Every row gives one point. Each copy is the shape, with its points in the same order, stretched, turned, moved and blurred by noise. Some copies are also mirrored. Which?

Shape (7 x 3)
[[  7  37 -27]
 [ 13  -8  45]
 [-52  16 -57]
 [-15 -18 -63]
 [ 46  23  20]
 [ 22  -3  24]
 [ 43  -7  51]]
Copy 1 (7 x 3)
[[-28  20 -12]
 [ 44 -16  19]
 [-56  46  54]
 [  3  70  41]
 [ 21   2 -34]
 [ 35   3  -5]
 [ 63  -7 -19]]
Copy 1 is: mirrored
Copy 2 (7 x 3)
[[ 61  -1  -1]
 [-52  22 -25]
 [ 63 -47  20]
 [ 34 -54 -13]
 [ -1  43 -27]
 [-27  15 -30]
 [-53  40 -34]]
Copy 2 is: mirrored
Copy 3 (7 x 3)
[[ -8   9  60]
 [ 27 -25  -8]
 [-65  56  46]
 [-17  69  29]
 [ 49 -32  34]
 [ 30 -12  11]
 [ 60 -38  -1]]
Copy 3 is: only turned

Shape (8 x 3)
[[-37 -51 -15]
 [ 69 -11  44]
 [ 50  32  -7]
 [-18 -39  50]
 [-26 -55  24]
 [-27  34 -14]
 [-17 -64  24]
 [-17 -15  44]]
Copy 1 (8 x 3)
[[-42  -2 -45]
 [ 48 -26  58]
 [ 10  21  71]
 [ 18 -16 -49]
 [ -3 -19 -53]
 [-26  55 -11]
 [ -7 -33 -43]
 [ 22   6 -39]]
Copy 1 is: mirrored
Copy 2 (8 x 3)
[[ 23 -42 -41]
 [ 55  11  49]
 [-12   3  42]
 [ 56   9 -38]
 [ 50 -29 -38]
 [-29  -7 -12]
 [ 62 -26 -38]
 [ 44  11 -24]]
Copy 2 is: mirrored

Shape (7 x 4)
[[ 53  19 -48  37]
 [-16 -58   0  13]
 [  1   1   2 -19]
 [  2   8 -14  15]
 [-11 -24   3  12]
 [ 31  18 -15 -29]
 [  5 -33  31   6]]
Copy 1 (7 x 4)
[[ 70  27 -15  95]
 [ -3 -71  13  24]
 [ -8   2 -16  10]
 [ 19  10   7  26]
 [ -4 -26  12  20]
 [  5  25 -42  36]
 [-35 -31  15  30]]
Copy 1 is: mirrored
Copy 2 (7 x 4)
[[ 49 -40  40  24]
 [-35  63  50   6]
 [-13 -16  -6   5]
 [ 21   6   9   6]
 [-17  35  22  -1]
 [  4 -57  -6  13]
 [-31   5  33 -28]]
Copy 2 is: only turned
Copy 3 (7 x 4)
[[ 75  43   9  25]
 [-40   7  17  44]
 [-11  -9 -20  -7]
 [ 17  18   8   8]
 [-19  11  17  17]
 [ 18 -12 -48 -17]
 [ -6 -28   2  15]]
Copy 3 is: only turned
Copy 4 (7 x 4)
[[-26 -69 -77  -7]
 [-33 -23  60 -13]
 [ 26 -11   9  16]
 [ -8  -7 -16  -4]
 [-24  -3  28  -2]
 [ 44 -46 -29  28]
 [-32 -11  41  36]]
Copy 4 is: only turned

Shape (9 x 4)
[[-24  17   3 -49]
 [-26  17 -38  46]
 [ 39  19  24 -33]
 [ 45 -11  27  39]
 [-17 -30 -55  15]
 [ -7 -43  -6   6]
 [ 13 -57  -3  -4]
 [-24 -16 -32  53]
 [ 64   2   8  11]]
Copy 1 (9 x 4)
[[-21  16 -13 -43]
 [-30 -56  50  34]
 [ 49  28 -22 -61]
 [ 90   5  11  19]
 [ -1 -95  -5  31]
 [ 40 -33 -21  41]
 [ 66 -38 -40  30]
 [ -1 -65  36  68]
 [ 79  -5  -5 -31]]
Copy 1 is: mirrored
Copy 2 (9 x 4)
[[-23  -6  30  -6]
 [ -4 -11 -59  37]
 [ 18  35  43 -10]
 [ 69  25 -10  -4]
 [  3 -10 -60 -15]
 [ 40 -17 -23 -36]
 [ 50  -5 -20 -53]
 [ 25 -24 -64  14]
 [ 44  50   1 -12]]
Copy 2 is: only turned

Shape (12 x 6)
[[ -8 -47  -6  -3  -8 -19]
 [-30  17  -3  21  14 -33]
 [ 24 -15 -17 -46  21 -12]
 [  2 -24 -51  44   0   9]
 [-12 -11 -59  54  -3   6]
 [-15   8   4  43  21 -30]
 [ -6  53   7 -22   1  30]
 [ 15 -35 -11 -21 -24 -48]
 [-40  22  14  13   6   1]
 [  1   4 -14   3 -17 -20]
 [  8 -21 -42  85  12   3]
 [  8  48  30 -17   3  30]]
Copy 1 (12 x 6)
[[  3 -14 -25   0  24  -8]
 [-13  -9  29 -30  16   5]
 [ -9 -14  -3  30  48  16]
 [-20 -56  -9  -8 -19   8]
 [-24 -55   0 -19 -25  18]
 [ -9 -22  27 -30   7 -17]
 [-28  27  40   7   0  26]
 [ 34  -7 -24  16  32  14]
 [-25  12  29 -28   5  -1]
 [ 11  -5   7   0   8  19]
 [-21 -72   7 -18 -32 -16]
 [-21  33  40  15   2   5]]
Copy 1 is: mirrored
Copy 2 (12 x 6)
[[ -6 -38 -27 -43 -17  18]
 [ -3   9  -2   8 -46 -20]
 [ 61 -19  26 -58  22  21]
 [-35   4 -30 -54  -9  28]
 [-46  22 -23 -58 -29  18]
 [  1  16 -36  24 -43   3]
 [ 26  11  40  16   9 -38]
 [ 27 -44  22 -33 -28  45]
 [ -9   8 -13  15 -34 -42]
 [ 13 -13  20  -9 -22  14]
 [-45  11 -65 -20 -20  46]
 [ 38   0  20  34  16 -25]]
Copy 2 is: only turned
Copy 3 (12 x 6)
[[-37  21  13   3  32   1]
 [  4 -11   4  25 -20 -39]
 [ 19 -11 -13 -22  64  26]
 [-29  11  21 -37 -12   1]
 [-27  16  12 -37 -24 -10]
 [-10 -25  32  22 -33 -39]
 [ 59  16 -29  10  -4  20]
 [-48  -4 -39   1  51  18]
 [ 22  17   9  36 -24 -25]
 [-18   0 -31   5   9   7]
 [-40 -14  56 -30 -49 -15]
 [ 54   4 -14  23 -10  24]]
Copy 3 is: mirrored
Copy 4 (12 x 6)
[[ 24 -30 -10 -55 -27  -5]
 [ 26  56  21 -25  14  24]
 [ -1 -43  39 -10 -34 -30]
 [ 51  25 -63  18 -72  12]
 [ 70  48 -63  28 -59  25]
 [  3  60   1 -29 -16  28]
 [ -5  17  20  48  58   5]
 [ 34 -64  29 -56 -42  25]
 [ 10  53   3 -11  53  11]
 [ 35  -9   8  -8 -13  35]
 [ 30  58 -83  11 -95  30]
 [-39   7  20  33  54   8]]
Copy 4 is: only turned
